Every row gives one point. Each copy is the shape, with its points in the same order, stretched, turned, moved and blurred by noise. Is it also mirrored, or only turned?

Shape (5 x 2):
-0.03  -0.14
-0.12  -0.38
-0.47  -0.34
+0.35  -0.23
+0.50  +0.03
Copy 1 (5 x 2):
+0.35  +0.13
+0.64  +0.05
+0.60  -0.35
+0.42  +0.57
+0.10  +0.69
Copy 1 is: only turned
Copy 2:
+0.11  +0.23
-0.01  +0.44
-0.38  +0.20
+0.53  +0.54
+0.69  +0.36
Copy 2 is: mirrored
Copy 3 (5 x 2):
-0.19  -0.16
-0.49  -0.23
-0.68  +0.12
-0.03  -0.58
+0.33  -0.53
Copy 3 is: only turned

Shape:
+0.59  +0.06
+0.00  +0.09
+0.42  +0.15
-0.43  -0.12
-0.56  -0.07
+0.18  -0.49
Copy 1 (6 x 2):
-0.30  +0.29
-0.03  -0.15
-0.31  +0.13
+0.42  -0.34
+0.46  -0.32
+0.32  +0.44
Copy 1 is: only turned
Copy 2 (6 x 2):
-0.67  -0.54
-0.18  +0.08
-0.64  -0.37
+0.45  +0.35
+0.52  +0.58
+0.21  -0.70
Copy 2 is: mirrored
Copy 3, 6 rows:
-0.27  +0.70
+0.24  +0.08
+0.05  +0.56
+0.29  -0.66
+0.36  -0.79
-0.51  -0.15
Copy 3 is: mirrored
Copy 4:
+0.15  +0.56
-0.06  +0.12
+0.07  +0.59
-0.08  -0.37
-0.14  -0.50
+0.50  +0.01
Copy 4 is: only turned

Shape, 6 rows:
+0.01  -0.57  +0.48
+0.00  -0.09  +0.45
+0.31  +0.27  +0.26
-0.10  +0.32  +0.04
-0.04  -0.55  -0.74
+0.13  +0.19  -0.56
Copy 1:
+0.60  +0.13  +0.15
+0.22  -0.04  -0.23
-0.11  +0.12  -0.13
-0.03  -0.38  -0.24
+0.24  -0.13  +1.03
-0.32  -0.21  +0.48
Copy 1 is: mirrored
Copy 2 (6 x 3):
+0.02  -0.65  +0.21
+0.28  -0.19  +0.23
+0.62  +0.15  -0.02
+0.19  +0.38  +0.03
-0.82  -0.06  -0.99
-0.11  +0.47  -0.76
Copy 2 is: only turned
